Every row gives one point. Examples show where two turns around zero, p and q, send a point. Where does a point land after both, in the order given? Backwards means that the second turn is done in reverse. Each puzzle has new turns, and all numbers are rounded.

Turn p:
[13 29] => [28 15]
[-24  24] => [-4 34]
[ 10 -53] => [-25 -48]
Turn q:
[27 30] => [ 9 39]
[-48 -28] => [-28 -48]
[22 -2] => [20  9]
Where do these land?
q, then p backwards: [ 33 -35] => [45 17]
p, then q: [-54  23] => [-50  31]
q, then p: [-10   5] => [-9  6]
p, then q backwards: [30  7] => [ 18 -25]

Turn p:
[13 18] => [-11  19]
[ 23 -29] => [36 10]
[-4 50] => [-48  16]
[-31 -39] => [ 24 -44]
Turn q:
[ 37 -16] => [ 21 -35]
[27 -9] => [ 17 -23]
[-29  45] => [ 3 53]
[-34 -20] => [-39   4]
Where do these land?
q, then p: [-28 -42] => [ -2 -50]
q, then p backwards: [-9 -4] => [-2 10]
q, then p: [-40  -2] => [-33 -22]
q, then p: [28 28] => [ 9 38]
q, then p: [49 19] => [32 42]

Turn p:
[ 38 -22  -3] => [13 -6 42]
[-21  17  31] => [-31  20 -18]
[-49 -26  11] => [-37 -34 -25]
[ 32  31 -39] => [56 20  2]
Turn q:
[ 21  16 -37] => [-36 -16 -23]
[ 14  42 -15] => [-15   2 -44]
[ -7 -47  58] => [59 -8 46]
[-2 21 11] => [ 10  10 -19]
[-40 -46  10] => [ 9 21 58]
[ 14  15 -27] => [-27  -9 -19]
Where do these land?
q, then p: [ 25 -17   8] => [ -9 -18  24]
p, then q: [ 21 -26 -35] => [ 24 -39  15]
q, then p: [-37  27  16] => [ 28  37 -14]
p, then q: [-55  40  27] => [-61  39 -10]
q, then p backwards: [ 57  -3 -21] => [-43 -41 -13]
p, then q: [-12 -20   6] => [ 1  8 23]

Turn p:
[-4  4 41] => [-26 -12 -30]
[ -1 -70 -24] => [-17 -26  67]
[-13  46 -11] => [ 37  11 -30]
[18 20 -5] => [ 5 26 -8]
Turn q:
[40 -5  2] => [40 -2 -5]
[ 17 -22  32] => [23 35  5]
[-36   1 -61] => [-38 -53  28]
[-21  27  26] => [-26  18 -29]
Where do these land?
p, then q backwards: [28 34 25] => [-10  25  43]
p, then q: [ -9 -10  28] => [-17  -2  26]
p, then q backwards: [-49 -22 -55] => [ 46 -38 -48]
p, then q: [30 -2  1] => [-21   0 -22]

Turn p:
[-43  33 -33 -23] => [ 24  20   5 -60]
[ 33 -34  39  28] => [-31 -15 -13  57]
[-55   1 -44 -15] => [  6  -7  -9 -71]
[ 23  -1 -19  23] => [ 23 -22 -12  16]
[34 -4 22  8] => [-3 -1  6 41]
[-15   3 -19 -43] => [  1   1  33 -37]
[24  2 54 22] => [-19  24 -10  54]
Turn q:
[-6 30 21 45] => [-39  21  -8  37]
[-16   9 -67 -13] => [-17 -27 -33 -54]
[ -6  37  51 -30] => [-17  30  61   1]
[-16 -31  -8 -24] => [ 22 -33  10 -12]
[-14 -11  44  14] => [ 0 -3 25 42]
[ 34 -31 -57   9] => [ 34  -8 -60 -24]
[25 -2 17 -1] => [17 23  4  9]
Where do these land?
q, then p: [ 22 -13  24 -37] => [ 2 19 23 41]
q, then p: [-44   0 -48 -10] => [-40 -31  20 -37]
q, then p backwards: [50 15 14 32] => [-6 41 40 25]
p, then q: [29 28 48 11] => [-45  27 -25  25]
q, then p: [-25  10 -40  20] => [-11 -25  -2 -45]
q, then p: [-32 -39   3 -17] => [-36 -29   2  26]
